Each point is reached from the start by the listed moves, each made once or not at all, plus a little noise. Say if it took an odd or an even number of moves. Then give how often each move was made.
In the rows, zero is written as 128.

Moves:
(1): [168,98]
(2): [154,164]
Start: [122,114]
Points:
[119,113] -> even (0, 0)
[160,87] -> odd (1, 0)

Moves:
(1): [157,120,108,120,119,117,127]
(2): [120,185,112,118,128,122,113]
(3): [147,142,177,125,130,103,137]
(4): [135,126,132,185,115,141,145]
Start: [137,125,144,138,121,123,140]
Points:
[166,117,124,131,113,111,139] -> odd (1, 0, 0, 0)
[154,194,180,182,110,106,152] -> odd (0, 1, 1, 1)
[162,137,196,193,109,112,166] -> even (0, 0, 1, 1)
[172,115,128,188,100,125,156] -> even (1, 0, 0, 1)
[156,139,193,135,122,98,150] -> odd (0, 0, 1, 0)

Moves:
(1): [163,127,112,132,119,132,137,123,138]
(2): [135,195,131,118,138,141,136,125,141]
(3): [151,121,181,91,111,125,132,97,112]
(4): [138,120,142,169,147,125,117,135,131]
(5): [131,104,119,88,168,138,137,123,137]
(6): [127,142,134,136,115,175,134,122,117]
(7): [115,125,136,126,134,125,181,118,129]
(8): [133,126,141,106,124,136,135,163,133]
(9): [120,118,135,127,119,128,126,123,162]
Start: [121,123,138,150,129,131,101,121,109]
Points:
[178,98,196,157,111,127,102,89,140] -> even (1, 0, 1, 1, 0, 0, 0, 0, 1)
[144,170,166,126,180,204,119,150,129] -> odd (0, 1, 0, 1, 1, 1, 0, 1, 0)
[121,87,150,87,153,149,115,146,158] -> odd (0, 0, 0, 0, 1, 0, 0, 1, 1)
[169,124,203,101,90,185,182,103,98] -> odd (1, 0, 1, 0, 0, 1, 1, 1, 0)
[141,117,158,199,122,177,156,102,147] -> odd (1, 0, 0, 1, 0, 1, 1, 0, 1)
[131,109,226,159,116,169,153,78,120] -> odd (0, 0, 1, 1, 0, 1, 1, 0, 1)
[181,74,186,120,152,140,110,84,149] -> odd (1, 0, 1, 1, 1, 0, 0, 0, 1)

Moves:
(1): [179,133,116,155,153,126,125,140,136,127,146,134,122,125]
(2): [128,168,133,126,126,127,132,138,112,140,137,144,147,116]
(3): [131,132,187,122,143,133,124,128,130,134,141,135,118,121]
(4): [112,132,137,167,125,134,133,121,129,114,134,123,145,132]
(5): [109,132,112,127,161,124,121,97,128,128,127,119,134,127]
(6): [122,114,122,141,135,192,119,149,136,121,121,129,121,124]
(7): [125,110,129,122,147,159,177,121,118,99,142,123,127,152]
(8): [119,121,134,123,144,114,127,169,129,116,117,129,138,124]
(9): [103,143,128,117,121,126,141,126,169,126,133,142,121,131]
(10): [128,107,127,138,140,124,145,115,127,188,117,134,119,123]
(11): [122,110,112,122,108,118,109,134,119,149,167,143,162,110]
(12): [127,110,120,132,121,132,138,109,110,124,116,191,114,101]
Start: [101,153,142,78,113,102,128,116,109,106,138,116,165,131]
Points:
[51,177,144,119,98,169,149,117,126,93,140,209,172,95] -> odd (0, 1, 0, 1, 0, 1, 0, 0, 1, 0, 0, 1)
[97,171,149,129,175,115,210,146,130,119,169,146,189,138] -> odd (1, 1, 0, 1, 0, 0, 1, 1, 1, 1, 0, 0)
[136,101,175,113,167,140,105,183,118,173,182,154,177,93] -> even (1, 0, 1, 0, 0, 1, 0, 1, 0, 1, 1, 0)
[59,149,142,86,130,149,160,154,124,150,112,216,162,83] -> even (0, 1, 0, 0, 0, 1, 0, 1, 1, 1, 0, 1)
[123,167,183,98,151,164,124,147,170,100,168,142,133,125] -> even (1, 0, 1, 0, 0, 1, 0, 0, 1, 0, 0, 0)
[66,161,145,69,126,85,170,136,116,160,121,213,165,87] -> odd (0, 1, 0, 0, 0, 0, 0, 1, 1, 1, 0, 1)
[127,144,128,136,141,119,181,112,81,151,213,149,219,122] -> even (1, 1, 0, 1, 0, 0, 1, 0, 0, 1, 1, 0)
[96,169,173,134,182,149,95,169,101,112,200,151,229,83] -> even (1, 1, 1, 1, 1, 1, 0, 1, 0, 0, 1, 0)

Moves:
(1): [133,129,133,143,118,123,108,132,121,131,123,122,125,158,134,118,129,121,117]
(2): [131,138,133,120,128,125,127,128,114,140,119,123,134,130,138,133,137,133,145]
(3): [127,122,145,132,119,130,129,131,124,125,127,114,136,107,136,100,135,125,135]
(4): [143,140,152,138,148,119,141,134,146,135,140,138,106,121,137,115,128,132,139]
(5): [137,132,130,130,158,147,128,116,128,126,123,133,127,125,129,127,134,106,130]
(6): [140,122,133,125,119,141,135,124,123,134,133,125,112,129,124,131,128,130,133]
(7): [139,107,133,108,111,116,129,115,121,128,126,136,125,118,120,143,124,138,110]
(8): [126,137,124,122,125,119,137,138,128,98,101,119,139,137,150,129,139,125,147]
(9): [124,135,138,115,124,120,120,130,128,122,133,128,119,125,118,131,131,110,122]
(10): [123,124,128,123,113,130,131,122,152,140,133,115,140,141,133,125,159,130,123]
(11): [128,113,120,128,149,130,132,127,113,134,148,152,93,128,128,101,126,132,150]
(12): [117,125,145,147,115,131,135,105,120,136,132,131,124,121,152,129,136,111,140]
(13): [136,132,115,122,115,138,113,130,128,124,137,147,144,128,140,145,126,128,131]
(14): [125,123,132,114,127,138,129,120,122,109,150,133,148,149,116,137,130,144,120]
(15): [133,123,134,126,125,119,142,140,131,135,138,130,139,134,127,130,121,108,137]
(16): [128,112,138,131,134,130,129,141,116,128,131,114,128,121,139,133,140,126,123]
(17): [131,154,98,138,132,111,139,131,132,119,137,133,139,115,119,138,136,130,117]
(18): [127,123,126,121,124,134,122,114,131,125,129,107,120,123,142,128,122,132,131]
Start: [128,130,164,134,125,130,129,129,142,126,146,148,145,120,109,142,108,113,108]
Points:
[171,122,249,138,144,136,129,138,123,149,165,102,110,114,153,109,133,56,144] -> even (1, 1, 1, 1, 1, 1, 0, 0, 1, 0, 0, 0, 0, 0, 1, 1, 0, 1)
[161,127,180,144,128,92,195,118,134,124,179,190,100,96,142,132,123,96,153] -> even (0, 0, 0, 1, 0, 1, 1, 1, 0, 0, 1, 1, 0, 0, 1, 0, 1, 0)
[171,110,159,109,97,132,119,106,135,132,195,154,128,114,120,125,143,63,110] -> even (1, 0, 1, 0, 1, 1, 1, 0, 1, 1, 1, 0, 1, 0, 1, 0, 1, 1)
[152,74,198,79,101,125,144,118,119,161,185,127,102,121,125,148,144,97,135] -> odd (0, 1, 0, 0, 0, 1, 1, 0, 1, 1, 1, 0, 0, 0, 1, 1, 0, 1)
